Every row gives one point. Each copy is the shape, with its points in the same order, turned, moved and blurred by noise. Is it also mirrored, or only turned?
In the rows, 128 means zero.

Shape (9 x 3)
[[108 136 143]
 [147  93 147]
 [101 120  73]
 [115 138 143]
 [127 166 138]
 [129  88  72]
 [118 110 144]
 [128 130 163]
 [134 165 139]]
Copy 1 (9 x 3)
[[144 114 156]
 [ 93  91 126]
 [167 112  90]
 [136 124 154]
 [140 154 161]
 [143  94  64]
 [127  97 145]
 [112 111 167]
 [139 148 155]]
Copy 1 is: mirrored
Copy 2 (9 x 3)
[[123 156 149]
 [108 101 146]
 [116 176  80]
 [135 152 154]
 [152 159 155]
 [105 133  64]
 [105 136 143]
 [128 138 170]
 [164 157 155]]
Copy 2 is: only turned
Copy 3 (9 x 3)
[[101 125 135]
 [131  95 109]
 [153 173 105]
 [108 131 138]
 [113 134 170]
 [174 145  83]
 [116 116 117]
 [101  99 138]
 [119 132 172]]
Copy 3 is: only turned

Shape (7 x 4)
[[163 126 129  97]
 [105 155 127 119]
 [129 112 120  93]
 [156 108 120 132]
 [ 75 152 181 147]
 [150  86 133 137]
 [104 147 156 113]]
Copy 1 (7 x 4)
[[114 108 137  86]
 [120 164 163 117]
 [107 138 118  96]
 [133 103 126 122]
 [ 81 167 186 168]
 [116  97 110 136]
 [ 91 155 165 123]]
Copy 1 is: only turned
Copy 2 (7 x 4)
[[111  96 110 136]
 [107 156 132 110]
 [129 109 122  99]
 [155 117 111 145]
 [119 175 194 111]
 [178 108 131 137]
 [105 148 160 109]]
Copy 2 is: mirrored
Copy 3 (7 x 4)
[[149 104 117 118]
 [149 141 156 151]
 [130  96 127 146]
 [129 132  99 128]
 [106 176 202 132]
 [103 127  95 120]
 [131 135 174 137]]
Copy 3 is: mirrored
Copy 4 (7 x 4)
[[168 114 172 119]
 [123 156 147 131]
 [176 137 147 141]
 [160 100 130 132]
 [ 72 155 155 173]
 [159  94 124 154]
 [117 151 167 143]]
Copy 4 is: mirrored

Shape (10 x 6)
[[110  63 124 115 131 125]
 [109 141 120 130 101  97]
 [118 153 112 109 103 121]
 [194 148 130 111 132 128]
 [ 90 134 102 114 123 147]
 [ 92 102 145 142 117 142]
 [110 148 111 139 139 123]
 [110 129 160 104 112 124]
 [122 159 103 130  87 136]
 [245 147 136 124 118 129]]
Copy 1 (10 x 6)
[[ 94 140 116 104  68 135]
 [116 163 114 131 143 106]
 [145 153 124 107 143 112]
 [122  83 166 118 153 129]
 [156 154 102 106 112 131]
 [125 164 120 140  83 143]
 [140 133  97 132 137 132]
 [116 169 145 119 126 148]
 [161 152 130 129 137  94]
 [118  52 200 136 158 109]]
Copy 1 is: only turned
Copy 2 (10 x 6)
[[ 96  71 147 130 154 152]
 [113 108 118 102  98 100]
 [137 121 120  92 119 104]
 [172 119 101 159 152  88]
 [116 131 126  90 132 145]
 [108 110 164 122 115 143]
 [113 136 107 121 106 129]
 [111 122 159 110 138  95]
 [156 125 124  90 100 119]
 [206 102  95 191 140  76]]
Copy 2 is: only turned
Copy 3 (10 x 6)
[[137 112  88 162 146 135]
 [ 96 104 160 137 122 119]
 [ 92 125 143 124 129 102]
 [135 143 126  69  96 115]
 [ 98 153 131 158 147 104]
 [116 130 125 160 156 161]
 [128 140 159 148 125 110]
 [107 117 134 113 162 140]
 [ 73 141 146 132 109 117]
 [136 146 112  37  56 139]]
Copy 3 is: only turned
Copy 4 (10 x 6)
[[ 71  98 106 126 105 100]
 [113 161 118 148 137 125]
 [132 165 129 126 123 113]
 [168  97 140 106 146 120]
 [109 168 121 105  91 130]
 [ 94 128 116 152  88 142]
 [122 156 109 121 129 157]
 [108 134 157 149 114 116]
 [148 171 112 129 112 115]
 [217  71 140 122 154 112]]
Copy 4 is: only turned

Shape (14 x 8)
[[149 137 119 141 161 118 138 101]
 [150 168 110 100 166 114 137 107]
 [139 115 170 113 124 135 130 153]
 [137 163 134 120 141  85 161  83]
 [161 128 169 107 109 153 103 135]
 [149 144 119  94 150 112 148  91]
 [133 161  90 128 157 122 148  83]
 [ 99 118 114 129  76 110  62 111]
 [ 94 120 141 145  88 149  98 128]
 [ 75  96 117 113  93 124  90 139]
 [ 82 151 126 129 105 119  80 144]
 [147 134 157 120  83 143 125 161]
 [135 161  96 104 132 128 159  91]
 [125 162 142 101 155 135 143  77]]
Copy 1 (14 x 8)
[[ 93 136  98 149 134 151 105 123]
 [ 69 150 104 124 147 123  83 119]
 [139  99 142 118 144 129 130 103]
 [ 76 170 118 164 122 119 114 106]
 [148 102 139 102 118 128  94  92]
 [ 69 151 110 121 127 133 105 103]
 [ 68 166 102 136 128 146  92 142]
 [170 150  87 102  74  94 125 151]
 [168 119 134 117  94 122 124 158]
 [155 130 111  86 102 102 158 162]
 [155 131 113 113 116  77 113 169]
 [170 132 153 108 137 127 108 105]
 [ 77 177 127 117 126 140 102 130]
 [ 62 135 137 133 110 121  97 124]]
Copy 1 is: only turned
Copy 2 (14 x 8)
[[110 128 116 139 153  99 118 140]
 [100 161 142 129 166 111 138 122]
 [127 124 142 126  73 133 141 134]
 [ 97 110 127 136 175 131 156 125]
 [162 144 144 141  85 123 147 113]
 [114 141 122 109 163 121 150 123]
 [112 148 110 126 191 130 112 133]
 [199 131 156 139 139 169 136 182]
 [172 127 145 141 100 176 105 158]
 [170 131 155 104 113 177 115 192]
 [151 141 181 154 131 178 111 171]
 [141 148 132 151  72 159 158 130]
 [111 159 107 125 173 146 137 121]
 [116 121 144 115 162 135 124  95]]
Copy 2 is: mirrored
Copy 3 (14 x 8)
[[125 141  97 113 127  91 156 143]
 [127 114 125 116 133  60 148 128]
 [126 125 135 153 105 156 152 119]
 [ 81 114 109 134 121  68 152 159]
 [124 130 116 154 109 147 148  79]
 [107 101 116 113 127  80 159 128]
 [108 126 101 101 162  68 142 143]
 [ 92 127  82 104 107 150  62 107]
 [ 95 148 105 128 136 171  98 115]
 [104 113 115  95 118 180  81 127]
 [110 143 125 125 121 138  63 121]
 [127 113 115 172 125 160 127 103]
 [103  99 107 118 161  79 142 132]
 [ 80 132 132 112 142  82 157 117]]
Copy 3 is: mirrored

Shape (13 x 9)
[[160 158 135 104 126 154 155 166 163]
 [138 120 154 123 144  76 148  87  97]
 [173 146 124 107 132 150  95 171  87]
 [154  71 115 100 143 132 153 148  90]
 [112 122 143 158 172 140  98 132 102]
 [110 149 140 103  99 100 120 135 159]
 [112 156 148 117 138 141 129 153 134]
 [168  70 162 146 138 142 117 115 133]
 [157 134 107  84 120  82  89 159 132]
 [129 118  80 154 103 112 112 115 124]
 [107 118 147 145 150  78 108 162  93]
 [120 137 158 156 141 112 113 133 154]
 [140 142 101 123  99 153 152 148  88]]
Copy 1 (13 x 9)
[[123 190 153  88 125 146 106 131 144]
 [161 111 112 161 137 109 135 151 102]
 [ 78 153 128 161 127 161  91 139 168]
 [108 111 118 126  76 119  88 171 131]
 [137  90 150 153 132 140 132 141 189]
 [161 154 106 110 151 125 103  88 142]
 [142 151 146 125 133 119 119 116 173]
 [120  73 156 107 146 145  98 158 118]
 [132 151  70 133 146 160  77 130 152]
 [128 100  94 120 107 168 137  93 132]
 [177 106 119 176 115 145  96 130 168]
 [173 121 151 122 156 151 124 117 155]
 [ 92 151 134 138  83 138 124 104 136]]
Copy 1 is: only turned
Copy 2 (13 x 9)
[[158 100 125 121 144 134 151  82 139]
 [130 179 163 130  84 161 153 155 102]
 [133 112 114  73  98 100 111 127 146]
 [172 123 106 110 108 164 108 174 113]
 [119 193 132 105 143 122  93 138 130]
 [117 129 137 157 139 108 183 133 129]
 [126 146 127 113 152 131 148 114 146]
 [159 136 179 135 127 130  78 152 106]
 [153 126 112 126  92  73 165 152 129]
 [105 147  99 164 101 111 114 138  90]
 [125 188 126  91 138 108 146 172  98]
 [128 171 158 137 154 108 134 118 111]
 [105 106  92 106 111 154 125 120 113]]
Copy 2 is: mirrored
Copy 3 (13 x 9)
[[132 125 138 104 167 132 129 141 193]
 [ 99 125 138 171 123 130 182 153  97]
 [113  68 174 109 133 110 134  94 159]
 [146  57 108 123 117 119 166 144 131]
 [119 100 125 187 133 100 116  93 130]
 [101 157 141 138  98 125 141 144 184]
 [100 121 131 143 143 110 117 129 175]
 [171 117 118 153 138 100 186  97 133]
 [117  96 180 135  82 152 156 128 187]
 [150 135 144 134  77 141 115 119 117]
 [114  91 156 198  97  91 133 144 142]
 [131 151 142 180 132 108 129 122 161]
 [117  99 138  86 120 111 107 137 123]]
Copy 3 is: mirrored
Copy 4 (13 x 9)
[[116 136 120 108 108 139 142 186 106]
 [103 118  83 164 108 110 114 101 176]
 [113 104 129 114 124  91  95 135  67]
 [170 126  85 176 141 112 107 132 101]
 [121 127 170 150 124 128 104  84 123]
 [104 136 123  97 147 105 148 149 168]
 [103 118 148 122 136 138 134 147 130]
 [160 163 108 127 101 134  76 105 131]
 [ 95 150 103 112 152  53 124 141 113]
 [157 132 137 124 110  66 151 109 142]
 [106 128 159 170 151  90  89 116 156]
 [108 154 156 122 111 126 118 121 160]
 [154  77 127 128 112  95 139 151 112]]
Copy 4 is: mirrored

Shape (18 x 12)
[[148 145 125 122 116 141 114 145 113 158 126 125]
 [105 136 115 148 112 145 149 141 136 163 148 153]
 [130  92 140 134  86 152 186 144 162 124 149 100]
 [ 76 100 107 119 114 174 135 131 100 103 159 141]
 [189 139 139 101  81 126 161 131 135 136  96 164]
 [166 104 129 128  90 165 125 167 107 149 114 139]
 [130 138 156  78  99 137 128 100 145 134 130 163]
 [140 127 174 113 132 199 160 171 134 121 136 158]
 [159 118 139 137 140 133 132 161 140 116 128 112]
 [109 135 120 123 147  95  81 185 147 138 118 150]
 [177 142 141 142  84  91 111 129  87 112 128 142]
 [156 155 114 113 115 150 127 149 126 103 106 146]
 [157 155 134 164 147  92  77 130 183 108 119 136]
 [136 146  76 137 102 124 112 132 100  94 178 164]
 [141  98 110  82 127 118 119 131 131 137 132 127]
 [133  83 108 104 139 123 121  83 119  61 145 170]
 [144 120 140 121 101 107 154  96 114 130 114 127]
 [104 146 136 108 120 108  93 105 177 125 112 165]]
Copy 1 (18 x 12)
[[137 148 148 125  89 119 132 136 109 132 140 141]
 [112 142 122 143 114  95 156 162 129 102 163 152]
 [126  98  74 142  91 136 100 169 156  94 166 139]
 [136 131 117 160 115  74 118 153 119  43 127 117]
 [170 143 109  85  86 121 132 106 172 141 160 147]
 [163 143 128 132  63 116 120 155 136 120 115 166]
 [131 152 105  74 119  82 108 117 122 117 158 118]
 [113 116 114  76  65 110 135 143 137  61 120 158]
 [141 102 126 117 112 153 130 151 125 116 119 135]
 [130 124 187 107 153 106 138 184 122 133 120 135]
 [178 107 141 140 112  99 131  88 128 161 128 137]
 [153 145 152 109 109 129 135 113 146  96 129 144]
 [122 114 148 100 191 148 133 122 115 156 124 152]
 [181 117 152 162 147  86 142 112 107  84 161 149]
 [170 148 119 107 120 121 117 168 108 117 149 102]
 [190 125  85 117 177  91 127 118 112  71 119 103]
 [150 133  87 133 113 110 127 112 140 140 151 102]
 [110 157 130  90 178  87 115 140 129 133 145 123]]
Copy 1 is: only turned
Copy 2 (18 x 12)
[[139 127 162 112 119 139 124 158 123 146 127 127]
 [148 140 118 112 141 115 155 173 154 122 132 103]
 [107 105  99  69 100  95 178 139 151 130 157  88]
 [142 119 105  85 173 107 104 133 144 122 172 101]
 [125 134 138 104 107 108 189 131  59 155 119 141]
 [119  96 143  98 139 126 157 173 102 167 146 129]
 [138 146 142 103 138 106 162  91 118 158 124 144]
 [ 84 104 148  65 159 121 163 143 131  94 127 144]
 [128  78 136 119  93 118 139 135 114 122 132 129]
 [165 108 109 134  99 132 103 147 149 128 112 188]
 [149 116 168 152 103  92 137 144  63 147 168 139]
 [133 125 130 103 121 151 143 134  84 118 146 140]
 [177  93 135 178  71 136 160 117 134  95 136 155]
 [205 120 134 110 141 110 118 149  93 110 176 115]
 [153  99 111 102 114 117 121 114 115 171 113 123]
 [165  87 100 129 166  89 132  68  89 116 144 105]
 [125 129 129 138 113  93 140 116  92 153 130  95]
 [167 147 111 153 120 123 146  92 145 133 120 166]]
Copy 2 is: only turned
Copy 3 (18 x 12)
[[133 131 126 128 130 161 146 116 131  95 181 127]
 [111 122 135 143  99 134 126  78 171 118 152 156]
 [164 119 124 140 112 129 128 100 219 150 137  93]
 [129 136 120  91 127 172  75  83 176 128 118 142]
 [136 179  88 139 105 126 182 113 165  91 155 100]
 [160 129 113 126 126 176 154  99 181  76 167 109]
 [123 166 109 112 101 102 108 103 140 100 164  89]
 [108 150 175  91 119 142 145 124 192  94 141  97]
 [151 115 131 130 126 150 147 152 159 117 135 111]
 [100  79  97 111 103 140 119 161 129  77 153 150]
 [161 145  89 144  63 171 152 119 104  98 150 116]
 [123 170 117 135 126 155 140 151 143  93 142 118]
 [147 110 122 173  96 105 118 176  97  85 120 131]
 [144 176 101 121  81 173  98 119 140 116 131 185]
 [150 120  79  92 140 125 125 120 147 108 150 130]
 [159 167  89  82 111 122  85 109 120 117  75 135]
 [142 147  90 134 104 134 142  98 127 136 138  96]
 [100 126 101 142  97  86  88 134 120  85 147 113]]
Copy 3 is: mirrored

Shape (17 x 12)
[[151 157 135 122 144 106 135 107 144 138 134 121]
 [108 122 175 136 128 155 126 142 160  98 125 232]
 [162 151 167 179 136 135 108 130 120 125 103 167]
 [162 100 136 118 161 110 118 115 142 125 100 113]
 [129 151 156 119  95 142 123 158 138 127 101 109]
 [131 121 154 175 139 111 117 130 135 148 128  94]
 [135 142 164 156 149 111 116 218 115 112 181 120]
 [149 143 174 124 134 152 112 146 129 128 144  92]
 [121 136 178 151 135 144 142 124 150  78 104  92]
 [ 55 113  97 134 160 108 167 122  68 142 100 174]
 [146 155  88 123 157 138 110 117 158 138 102  91]
 [130 155 182 117 156 117 124 126 146 155 114 133]
 [ 73 127 170 119  74 105 108 114 120 132 117 102]
 [147  87  85 156 158 137 140 115 129 146 107 116]
 [136 155 158 125 161 123 115 117 139 139 190  95]
 [144 133 161 130 136 117 154 113 150 149 108 156]
 [115 151 138 127 101 145 118 146 120 104 131 129]]
Copy 1 (17 x 12)
[[158 156 103 119 127 122 116 143 138 136 105 149]
 [ 90 116 120  85 154  54  86 101  83 101 167 157]
 [ 92 166  96 129 177 117 127 115  91 117 130 147]
 [128 137 125  98 156 125 113 157 147 105  84 116]
 [103 156 127 119 105 151 111 127 115  85 123 164]
 [100 147 108 131 131 137 150 109 144 125  88 124]
 [ 78 142  96 140 110 102 197 134 148  93 161 143]
 [120 173 105 106 117 134 156 117 122  76 115 130]
 [ 94 192 157  91 126 120 140 119 119 108  94 138]
 [ 88  83 133 108 104 124  93 174  80 198 140  83]
 [154 164 121  82 131 169 111 136 169 139 123 133]
 [115 166  77 101 110 116 112 136 124 118 103 147]
 [ 91 156 140 151  76 139  80  98 125 108 103 105]
 [135 103 132  89 163 163 137 135 146 147 103 118]
 [156 176  89 126  94 105 164 101 157 120 119 116]
 [128 132 101 107 133 109  99 131  99 133  95 163]
 [108 158 137 120 114 130 119 113 114 100 161 134]]
Copy 1 is: mirrored
Copy 2 (17 x 12)
[[114 131 141 134 165 136 114  90 104 117 112 109]
 [173 130 137  45 174 183 136 130 189 140  95 151]
 [127 141 188 111 173 144 117 144 151 156  90 157]
 [104 104 141  95 148 125  98 118  79 131  97 130]
 [142 173 140 104 116 125 135 134 108 140 125 129]
 [106 111 162 131 135 104 108 127 133 157 134 107]
 [175 102 187 113 179 142 140 161 118 151 185  94]
 [157 126 176 108 131 114 141 104 103 143 136 131]
 [169 132 173  98 105 128  91 118 130 121 100 104]
 [ 78  94 115 105 127 161 143 193 169  51 114 135]
 [ 88 125 143 142 116 162 127 112  71 152  90 122]
 [ 97 142 173  86 161 132 144  99 124 129 113 113]
 [111 161 131  91  98 107 100 115 150 115 169 136]
 [ 96  66 115 141 135 132 115 154 113 137  79 130]
 [131  93 162 133 146 133 133  72 119 133 157 100]
 [110 137 136  95 175 128 126 115 140 124  84 115]
 [157 141 135 123 124 150 130 132 127 125 143 144]]
Copy 2 is: only turned
Copy 3 (17 x 12)
[[139 135 130  95 126 118 155 137 161 113 127 135]
 [ 65 107 202 113 103 148 129 151  79 124 163 141]
 [ 98 148 176 148 109 128 138 103 143  85 132 152]
 [127 154 113  89 147 137 116  99 144 124 134 141]
 [124 146 132 148 157 117 152 137 108 105 123 101]
 [149 151 122 152 127 146 149 107 162 129 157 133]
 [139 118 115 185 146 126 120 173 134  82 196 167]
 [153 164 130 138 152 152 142 152 131  83 142 126]
 [103 145 115 125 139 168 158 115 129  80 163  85]
 [112  51 123 139  79 145  74 124 150 162 100 103]
 [108 185  98 107 141 127 138 148 177 138 102 121]
 [139 132 174 111 155 135 136 135 159 110 142 117]
 [173 136 139 144 114 118 143 117  99 137 147  58]
 [111 144  87 120 117 164 121 103 156 155 103 158]
 [173 151 128 112 119 151 147 179 167 100 163 140]
 [120 112 163 101 138 136 155 114 140 127 124 136]
 [118 141 125 145 113 123 138 157 102 101 129 108]]
Copy 3 is: mirrored
Copy 4 (17 x 12)
[[146 159 132 144 135 154 125 118 135 131 126 133]
 [112  77 169 109 175 111 107 108 163 136 116 220]
 [137 100 169 105 114 167 128 127 113 136 152 188]
 [178 119 132 134 110 155 110 136 160 143 112 119]
 [154 150 175 118 112 100 139 155 117 128 119 163]
 [136 132 155 127 129 168 118 185 130 126 130 130]
 [138 139 209  92 168 131  63 149  97 107 142 122]
 [153 172 177  97 133 133 121 153 144 138 147 143]
 [144 130 198 149 119 131 139 157 174 103 145 151]
 [ 77  61 119 108 149 110 157 104 126 107  92  90]
 [161 166 114 118  93 145 124 132 157  89 112 138]
 [149 151 160 118 153 157 149 129 136 144 100 154]
 [ 87 149 173 147 108  94 144 175 129 166 100 138]
 [155  96  87 117 116 144 116 155 157 100 135 112]
 [118 195 159 121 165 160 101 142 149 138 146 123]
 [157 113 135 138 156 143 144 127 130 148 118 166]
 [120 141 166 111 114  90 120 129 134 119 138 152]]
Copy 4 is: only turned
